Rows are points. Examples show where two turns around zero, p and q, send a point. Where does a point land after both, in the order given? Backwards means that the second turn is done in reverse. Each puzzle has new turns, and all numbers are rounded.
(in the rows, 128 means zero)

Turn p:
[166 106 144] => [144 167 149]
[141 135 138] => [119 139 139]
[107 154 112] => [106 106 108]
[139 138  78] => [120 142  78]
[150 128 166] => [123 146 168]
[ 64 106 131] => [157  67 127]
Turn q:
[119 109 114] => [140 150 123]
[108 116 114] => [132 155 131]
[153 106 173] => [117 103  79]
[152 111 114] => [158 122 117]
[108 198 124] => [ 94 110 190]
Where do these land?
p, then q: [114 150  98] => [147 161 140]
p, then q backwards: [155  78 129] => [127 100  78]
p, then q: [137 166 169] => [ 76 147 116]
q, then p: [107 118 115] => [102 126 131]

Turn p:
[ 68 119 161 147 120  84] => [180 135 163  76 140 143]
[141 127  99 112  63 123] => [123 115  87 103  75 117]
[143 146  95 147 149 111] => [112  86 120 130 153 130]
[135 152 120 140 145 205] => [ 74 154 120 166 132 172]
[153 116 138 105 125 168] => [108 160 118 160 110 115]
[153  66 129 113 144 114] => [119 142 140 125 138  60]
[149 161 157 136 149 108] => [162 117 116 157 159 137]
[ 90 109 129 154 118 140] => [118 150 144  89 132 146]
[119 154 122  99 139  99] => [153  92 145 143 115 130]
Turn q:
[135 117 125 160  85 133] => [136 117 141 110 116  80]
[121 140 143 136 114 148] => [148 113 125 116 110 127]
[112 105 130 168  98 113] => [125 111 171 117 121  94]
[ 76 180 121 130 194 121] => [ 95  80 121 155 118 202]
[145 152 102 119 127 128] => [110 125  94 124 135 123]
[125 127  92 169 150 141] => [108  98 124 170 119 107]
[135  96 141  60 144  93] => [129 187 139 121 178 164]
[133 128 122 128 110 168] => [160 116 107 130 126 109]
[170 106 175  82 130 108] => [143 206 131 108 130 146]
Where do these land?
q, then p backwards: [152 137 164 103 131 176] => [132 150 173 121  81 120]
p, then q backwards: [143 147 102 108 122  88] => [105 146 113 156 113 163]
q, then p: [145  90 151 136 153 157] => [138 126  76 128 154 145]
p, then q: [153 110 103 119  89 103] => [106 138 136 109 178 109]
p, then q: [ 73 149 104 112 124 100] => [185 166 138 116 132 117]
q, then p: [ 79 151 130 156 174  93] => [116 200 152  99 123 148]
q, then p: [ 99  84 142 102 127 148] => [129 143 108 170 167 116]
q, then p: [157 143 157 153 104 124] => [156 115 110 120  86 126]
q, then p backwards: [151 140  99 163 129 163] => [177 129 111  96 114 118]
